Each wall is flat, endless, passes through zero and stands at right angles to its row. A trip goes straight from one point to another. List the walls that it crosses, first one first.

Walls:
(1): -231; -21
(2): 98; 129
(3): 103; 291
(4): 87; -196
Trips:
-364; 34 to -51; -53 => 4
-343; -63 to 462; 356 => 3, 2, 1
45; -171 to -485; -182 => 1, 4
-45; -77 to 275; 37 => 1, 2, 3
67; 269 to -105; 165 => 1
365; -18 to -349; 42 => 4, 1, 2, 3

Walls:
(1): -39; -105; 236; -222; -179; -69
(2): 142; 102; -2; -81; 167; -202
(3): -259; 46; 109; -30; -102; -276
(4): -206; -300; 42; -8; 355; -364
Trips:
-102; 119; 273; 177; 220; 78 to 117; 224; 152; -77; 82; -120 => 1, 4
6; -141; 232; -104; -239; 390 to 19; -54; 97; -137; -439; -251 => 3
100; -71; -35; -98; -306; -256 to -216; 367; 171; 85; 374; -119 => 4, 1
-113; -227; 293; 161; 11; -266 to -296; 134; 166; 88; 130; -137 => none
-92; 233; 163; -48; -326; 232 to 285; -444; 433; -146; 238; -128 => 3, 4, 2
19; -9; -104; 60; 47; -169 to -118; -41; -55; -18; -83; -415 => 1

Walls:
(1): -364; 32; -16; 494; -289; -293; 240; -151; 113
(2): 207; -459; -181; 71; -201; -395; 101; 47; -77
(3): -371; -184; -181; 84; -357; -27; -54; -297; 49
(4): -93; -251; 190; 154; 291; 46; 73; -108; -39
(5): -13; 90; -99; 171; -9; -124; 254; -9; 154
Trips:
45; 240; 49; 39; 330; -293; 436; 57; 143 to 76; -509; 169; 48; -101; -276; 18; 27; 61 => 2, 3, 5
-89; -173; -126; 170; -82; -198; 194; 41; -293 to 98; -422; 22; -135; 203; -19; 90; -508; -34 => 5, 1
380; -69; 220; 13; -34; -175; -244; 251; 208 to 263; -57; 49; 312; -203; -112; -189; 15; 185 => 5, 1, 3
315; 463; -160; 45; -391; -185; -297; 72; 39 to -162; 239; -345; -56; -379; 322; 176; -92; -117 => 2, 3
52; 218; 125; -260; 441; -269; -117; 133; -58 to -224; 31; -13; -93; -172; -261; 92; -92; 53 => 4, 5, 1, 2, 3

Walls:
(1): -294; 273; 137; -91; 60; -235; 73; 431; 215; -234; 126; -453
(2): -71; -267; -23; -5; -141; -391; -8; -265; 107; 214; -64; 93
(3): 287; 196; 33; 258; 61; -196; -134; 343; 30; 159; -1; 197
Trips:
260; -13; 204; -160; -77; 165; -106; 15; -267; -77; 314; 339 to 287; 16; 95; 16; 15; 353; 157; 256; -425; -169; -387; -107 => none
-184; -24; -117; -401; 444; -390; 130; -69; 213; -137; 270; -259 to -31; -109; -48; 36; -211; -222; -53; -185; -145; 113; 207; 41 => 1
-365; 127; 82; -319; -89; 308; -190; 87; -331; 15; 140; -11 to -178; 27; 244; 87; 20; 18; 16; 176; 592; -327; 97; 138 => 3
-144; 5; 47; -321; 114; 237; -392; 343; 12; -163; 54; -279 to -29; 13; -92; -81; 196; 45; -190; 234; 67; 283; 234; -85 => 3
-149; 228; 59; -96; 288; 226; 112; -37; 401; -1; -77; -112 to 321; -276; 279; -51; -430; -346; -21; 272; 189; 106; 235; 175 => 3, 2
63; -208; -244; 263; 123; -166; 127; 11; -25; -156; 288; 457 to -209; 219; -124; 201; -149; 75; 185; -317; -214; -111; 244; 259 => 3, 2
-211; 65; 357; -332; 71; 330; -29; -92; -54; 99; -16; -155 to 106; 41; -285; -151; -99; 53; 98; 116; 59; -159; 213; -81 => none
120; 153; 243; -156; 221; 130; 115; -94; 35; 232; 19; -8 to -167; 4; 29; -182; -132; -238; -247; 142; 82; 6; 264; -292 => 1, 3, 2

Walls:
(1): 68; 229; 128; -114; 98; 321; 79; 198; 196; 140; -85; -213; 369; -301; 160; 229; 146; -83
(2): -195; -80; -218; -39; -115; 216; -11; 149; 154; -296; 183; -310; 184; -17; 152; 102; 66; -153
(3): 198; -32; -129; 79; -159; -76; -144; -25; 244; -169; 283; 405; -145; 99; 145; 161; -111; 8
(4): -204; -133; -168; -154; -128; 68; 168; 265; 2; -227; -147; -203; 215; -46; 0; -175; 233; -20
(5): 615; -218; -69; 263; 150; -141; -52; -177; -162; -443; 24; 31; 588; -132; -143; 345; -174; 164
(6): 179; 112; 71; -479; -259; -9; -46; -261; 116; 139; 111; -30; 126; 23; -25; -208; -240; 286
Trips:
-45; 39; 68; 347; -268; -301; -214; 204; 18; -44; -134; 309; 252; 273; -618; -373; -56; 113 to 81; -21; 213; -153; -43; -36; 119; -415; -63; -314; 321; -289; 231; -105; -50; 148; -199; 160 => 4, 2, 3, 1
-555; 41; 433; 179; -80; 308; -399; -248; 263; -414; 6; 42; -339; 21; -219; -68; -163; 25 to -261; -163; -6; 3; 38; 56; 112; -179; 120; -98; 111; 116; 565; 54; 252; -57; 135; -18 => 4, 1, 5, 6, 3

Walls:
(1): 8; -343; 436; -202; 29; 194; -174; -281; 18; 98; 65; -252; -444; 24; 112; -72; -56; 114; -68; -59; 149; 209; -77; 304
(2): 281; -9; -188; 167; -230; 408; -259; -145; 69; 291; 332; 158; 25; 203; -164; -329; 319; -215; 130; 373; -60; 31; -131; 2
(3): -64; -214; -93; 210; -57; 117; 268; -197; 49; -232; -263; -86; -145; 177; 339; -417; 88; -273; -121; 156; 184; 311; -244; -134
(4): -2; 63; -2; 174; -19; 60; -48; -38; 137; 84; 82; 125; 254; -154; 252; -239; -167; -114; 81; 45; 351; -223; 145; 48
(5): 211; 491; -269; 271; 108; 240; -233; -51; -45; 128; 128; 108; 101; -332; -30; -129; 20; 178; 41; -284; 343; -176; 116; 356
(6): -306; 181; -188; -155; -267; -223; -98; 201; 32; -187; 100; -70; -157; -240; 370; 194; -237; 7; -16; -246; -180; -50; -344; -141
(7): -320; 11; -613; -28; -123; 20; 392; 9; -90; -282; 377; -324; -173; -108; -105; -236; -286; 97; -64; 173; -232; 220; 55; 86
(8): -292; -255; -93; 24; -28; -204; -255; 115; -278; -125; 180; -157; 16; 66; 273; 212; -42; 15; -146; 96; 387; -552; -72; 190
(9): -302; 380; 229; 76; -126; 223; -143; 84; -221; -110; 147; 37; 110; -492; 241; 218; -140; 23; -335; -256; 123; -166; 60; -138
Trips:
176; 124; -427; 167; 164; 301; -156; -199; 209; 45; 30; 71; -3; 36; 67; -21; -293; -115; 369; -453; 54; -82; -264; -179 to -257; -405; 301; 545; -75; 109; -256; -294; -236; 493; 241; -73; -209; -200; 434; -146; 147; 123; -3; -59; -370; -81; 315; -228 => 9, 1, 8, 6, 5
-401; -379; -113; 344; -25; 6; 6; -404; -383; -296; -343; -425; -148; -137; -6; 73; 90; 154; -88; 41; 277; -32; 107; 72 to 85; -40; 62; 119; 301; 241; 225; -84; -372; -9; 216; -151; -229; 368; 245; 75; 125; 41; -61; 148; -556; -174; -100; 30 => 9, 2
-175; 108; 228; -321; 44; -213; -142; -120; -114; -40; -71; -305; 206; -31; 150; -31; 56; 376; 629; 149; -144; -241; 219; -178 to 205; -99; 252; -58; -278; 197; -148; -36; 115; 126; -26; -183; -157; 48; -74; -373; -188; 266; 49; -30; 100; -305; 227; 162 => 1, 6, 5, 2
11; -43; 72; 271; -134; 425; 11; -135; -132; 325; 154; -138; -25; 64; -74; 60; -26; -76; 107; -342; -38; 308; -329; -79 to -107; 106; -81; -126; 84; -214; 55; 47; -110; 125; 36; -223; 37; 149; 100; 56; 193; -63; 102; -353; -417; -84; 166; -125 => 6, 7, 3, 5, 1, 2, 9
69; -6; -298; 132; -133; -70; -105; 109; 82; -223; 119; 349; -348; 204; -423; 249; -50; 122; 83; 19; 5; -114; -262; -106 to -87; 135; -78; -193; 210; 139; 69; 74; 128; -193; 397; -190; -35; 243; 144; -39; -105; -263; -172; -238; 91; 412; -51; -175 => 8, 3, 1, 9, 2

Walls:
(1): -60; -3; -47; 238; -103; -69; -79; 109; -79; -32; 67; 152; -245; -102; -258; -286; -36; -172; 413; 35; -375; -412; -194; -163; 23; -97; -306; 309; 304; -241; 262; -269; 285; 104; -170; 171; 150; -8; 93; 353; 198; -105; -109; 91; 142; 217; -235; -80
(2): 470; 81; 50; 142; -4; 124; -180; -113; -141; -77; -256; -59; 166; -37; -297; 121; -93; 66; 163; -231; -191; -545; -222; -187; 125; 284; 222; 103; -165; 369; 3; -213; -8; -219; -134; 80; -132; -331; -493; -36; 289; -47; -466; -39; 92; -4; -77; -74
(3): -242; 102; 104; -2; -52; -194; 261; 310; -265; 242; 177; -40; 314; -30; 40; 278; 98; -262; 352; 270; -84; -358; 44; 30; 166; 21; -81; -74; -53; 14; 16; -171; -73; -107; 395; -481; 10; 82; 15; -95; 177; -435; 167; 119; 3; 146; 368; -436
(4): 355; -18; 40; -38; -114; 158; -8; 169; -68; 113; -283; 298; -377; -146; 137; 3; 72; -113; 148; -359; 350; -263; 136; 401; -82; -52; -4; -476; 308; 8; 3; -78; -174; -2; 66; -99; 258; -110; 119; 263; 100; 129; 35; 30; 131; 76; -104; 50
(5): 77; -312; 301; 118; -112; -20; -479; -61; 68; -226; -18; 149; 286; -35; -334; -53; -177; -112; -222; 209; 53; 141; 182; 144; 76; 13; 279; -72; 272; -153; 79; 312; -155; 430; -105; -266; -122; -310; -5; 355; -2; -134; -31; 53; -209; -326; -125; 78
(6): -232; -403; -319; 22; 142; -169; 270; 479; -131; -15; -51; 50; 36; -107; 301; 293; 164; 206; -452; 266; 19; -230; -364; -61; -106; -131; 175; 117; -554; -170; 340; -204; 179; 51; -57; -88; -60; 286; 7; 262; -165; 52; 323; -25; 30; 250; 274; -282
(7): -169; -29; 53; 18; 526; -114; -410; -426; 86; -456; -86; 204; -75; 321; 268; -102; 428; -137; -83; 251; 407; -92; -441; 194; 197; -3; -30; -199; -504; 165; 160; -311; -239; 146; 100; 91; 109; -213; -201; 200; -166; 331; -351; -255; -62; -54; -64; -44
(8): 18; -75; 263; 215; -121; 56; -39; -291; 147; -353; -133; 360; 79; 93; 205; -22; 158; 67; -67; -369; -241; -56; 43; 75; 224; -18; -76; -265; 24; 370; 63; -79; 127; -49; -116; 218; -112; 553; -361; 208; 43; 178; 246; 71; 50; 175; 131; 256
(9): 75; 9; -291; -199; -104; 337; -73; -47; 287; -40; -46; 120; -134; 228; 113; -402; -417; 139; 65; 558; 125; 296; -164; -115; -208; 174; 44; 54; -119; 255; -114; -61; 322; -20; 81; 323; 239; -147; -211; 133; 327; 26; -227; -231; 144; -130; -42; 20
Trips:
34; 284; 263; 48; -128; 298; 268; 215; 88; -147; -266; 93; 88; 497; -117; 213; 447; 177; -194; 127; -133; -158; 12; 51; 23; -179; 300; 143; 24; -49; -516; -122; -17; -123; 58; -121; -83; -545; -176; -85; -205; -51; 163; 14; -45; -192; -341; -86 to 60; 78; 105; 197; 85; 126; 157; -158; -28; -231; -295; 41; 152; 187; -270; -126; -96; -215; -209; -50; -73; 370; 247; -284; -103; -136; 102; 23; -144; 108; 67; 67; 222; -20; 120; -137; -85; -321; -10; 294; 230; -43; 290; 84; 2; 2; -377; 301 => 3, 9, 7, 8
-476; -11; -117; -289; 285; 130; -311; -115; -292; -61; 349; 377; 21; -214; -101; -247; 79; -56; -14; 208; 236; 44; -31; -139; -155; 493; -24; 167; -105; -97; -240; -287; -40; -44; -36; -62; -102; -243; 244; 156; -83; 154; -184; 53; 253; 65; -59; 11 to 9; 325; 4; -97; -16; -75; 59; 251; 290; 85; -135; 37; 131; 37; -88; 285; -169; 426; 58; 31; 123; 292; -31; -212; 258; 170; 435; -153; -111; -465; 109; 193; 203; -105; 284; -16; -132; -28; -123; -4; -329; 521; -166; 63; -111; -94; 18; 426 => 1, 7
-9; -394; -397; -391; -97; 72; -76; 214; -39; 147; -68; 303; 81; 163; 41; -39; -31; 174; 164; 225; 212; 52; -26; -258; 394; -258; -94; -124; 235; 159; -159; -27; -133; -113; 357; 140; 44; 440; 165; -75; 267; -281; -12; 143; 74; -44; 167; 68 to -82; 59; 223; -122; 102; 181; -51; 62; 267; -259; 156; -27; 389; -151; -23; -205; 51; -116; 371; -118; -110; 336; 125; -111; 38; 120; 132; -11; 301; -18; 426; 122; -202; -270; 83; -329; -19; -81; -9; -243; -187; -150; 37; 29; 32; -82; 46; 72 => 6, 4, 5, 9, 8

Walls:
(1): -252; -15; 3; 129; -28; 208; 311; -201; 95; 11; 81; -128; 67; -40; 199; -150; 27; -97; -6; 126; 148; 212; -132; 279; 288; -275; -42; 79; 29; -83; 326; -701; 223; 177; 16; 70; -231; 41; 182; -132; 138; 347; -77; -97; 13; -28; 89; 457
(2): 22; -6; -19; 291; -219; 95; 83; -90; 13; 239; -67; 229; 87; 285; -137; 133; -203; 252; -228; -339; -289; 292; -116; 160; -100; 37; 276; 254; 15; -72; 52; -45; -216; -52; -67; -192; -225; -388; 340; -231; -122; -292; -124; 26; 32; 412; 61; 101
(3): 55; -198; -48; -101; 24; -223; -78; 46; -31; 79; -389; 121; -286; -532; -348; 158; 88; -65; 537; -371; 207; 36; 316; -80; -111; 207; 488; -62; -417; -37; -223; -219; -165; -111; -30; 95; -161; -234; -134; -69; -20; -29; 419; -344; -504; -456; 337; 230
(4): -30; -53; -186; -80; -244; 179; 198; -64; -179; -70; -102; 95; 178; -60; -140; -30; 51; -716; -39; -350; -65; 133; -103; -295; 179; 305; 507; -123; 17; 77; -119; -184; -103; 178; -233; -218; -174; 190; 98; -100; -631; -191; -126; 143; 311; 65; -118; -605
(5): 42; -3; 232; 300; 104; -209; -215; 308; 303; 213; 174; -36; -143; -34; -188; -124; 152; 200; 70; -46; 253; -438; -38; -76; -93; -151; -250; -550; 135; 232; -370; -25; 111; 87; 159; -80; -169; 25; 123; 104; 246; 238; 40; 145; -50; 272; 233; -1
(6): 109; -177; 204; 18; -98; -80; 5; 15; -245; 32; 236; -96; -326; 26; 376; 42; -370; 64; -144; 105; -247; -193; -337; -38; 148; -174; 200; 155; -116; 13; 47; -215; 400; 139; 172; 139; 5; 317; -226; -86; 93; -43; -224; -69; 317; 137; 278; 178
(7): 18; 137; 35; -52; 133; 66; -32; 247; 188; -203; -185; -212; -379; -219; -190; 484; -124; 231; -178; -290; 228; -395; 547; -127; -1; -100; -205; 35; 51; -142; -2; -59; -188; -58; -287; 2; 119; -225; -29; 21; -17; -47; -8; -158; -196; 193; 227; 418
(8): 340; -52; -49; 75; -324; 130; -152; -129; -471; -313; -29; -24; -478; -179; 196; 60; -387; -221; 32; 208; -72; -174; -383; 34; -382; -13; -264; 168; 196; 116; -284; 47; -269; 122; 534; 412; -30; -147; -168; 42; 4; -148; -222; 255; 135; -152; 88; 22
Trips:
80; -21; -329; -183; 214; 86; 137; -176; 96; -87; -380; -124; 197; -83; 128; -246; -69; -94; -69; 13; -92; -274; 103; 67; -288; -65; -326; -217; -137; -56; -75; -7; -217; -222; -298; -44; -3; -87; -36; 298; 50; -133; 95; -93; -21; 282; -360; 66 to -71; -448; -6; -77; 252; 69; 81; -12; -149; 90; 118; -82; -228; 199; -283; -251; 35; 0; -105; 197; 345; 95; -94; -33; 10; -56; -167; -124; -33; -60; -63; 354; 67; 330; -14; -317; -12; 219; 308; 165; -215; 103; -87; 138; -337; -3; -92; 18 => 5, 7, 4
-96; 438; -13; -125; 71; 94; -128; -301; -62; 318; 1; 506; -24; 20; -183; -68; 248; -417; -40; -170; 135; -28; 146; -105; 290; -234; 57; -23; -277; 336; 252; -219; -476; 377; 6; -354; 184; 296; -175; 94; -131; -295; 82; -211; 128; 159; -21; 32 to -100; -130; 53; 236; 323; -301; 84; 105; -65; -324; -143; 131; -280; 47; -254; -3; -48; -177; 105; -337; 396; -166; 389; -123; -3; -132; 107; -148; -7; 138; -352; -308; -405; 392; 47; -427; 67; 393; 232; -220; 17; 141; 83; -135; -143; 455; 221; -548 => 7, 1, 5, 2
-60; -149; -372; 143; -62; 102; -103; 229; -67; 66; -69; -25; 139; 26; 196; -273; 183; 205; 394; 102; 384; 69; 33; -207; -23; 8; 255; -209; 49; -91; -174; 323; -113; 38; -194; -342; -55; 356; -288; 182; -75; -8; 260; 182; 26; 14; -292; 133 to 305; -177; -257; 376; 184; 102; 70; -182; 63; -50; 63; -141; -79; 241; -299; 279; -491; -95; 281; 123; -23; 525; 74; -21; 202; -180; -84; 247; -62; 289; -304; 223; -209; -207; -242; 257; 147; -296; -239; 318; 193; -218; -251; 196; 118; -110; -71; -352 => 5, 8, 3, 2
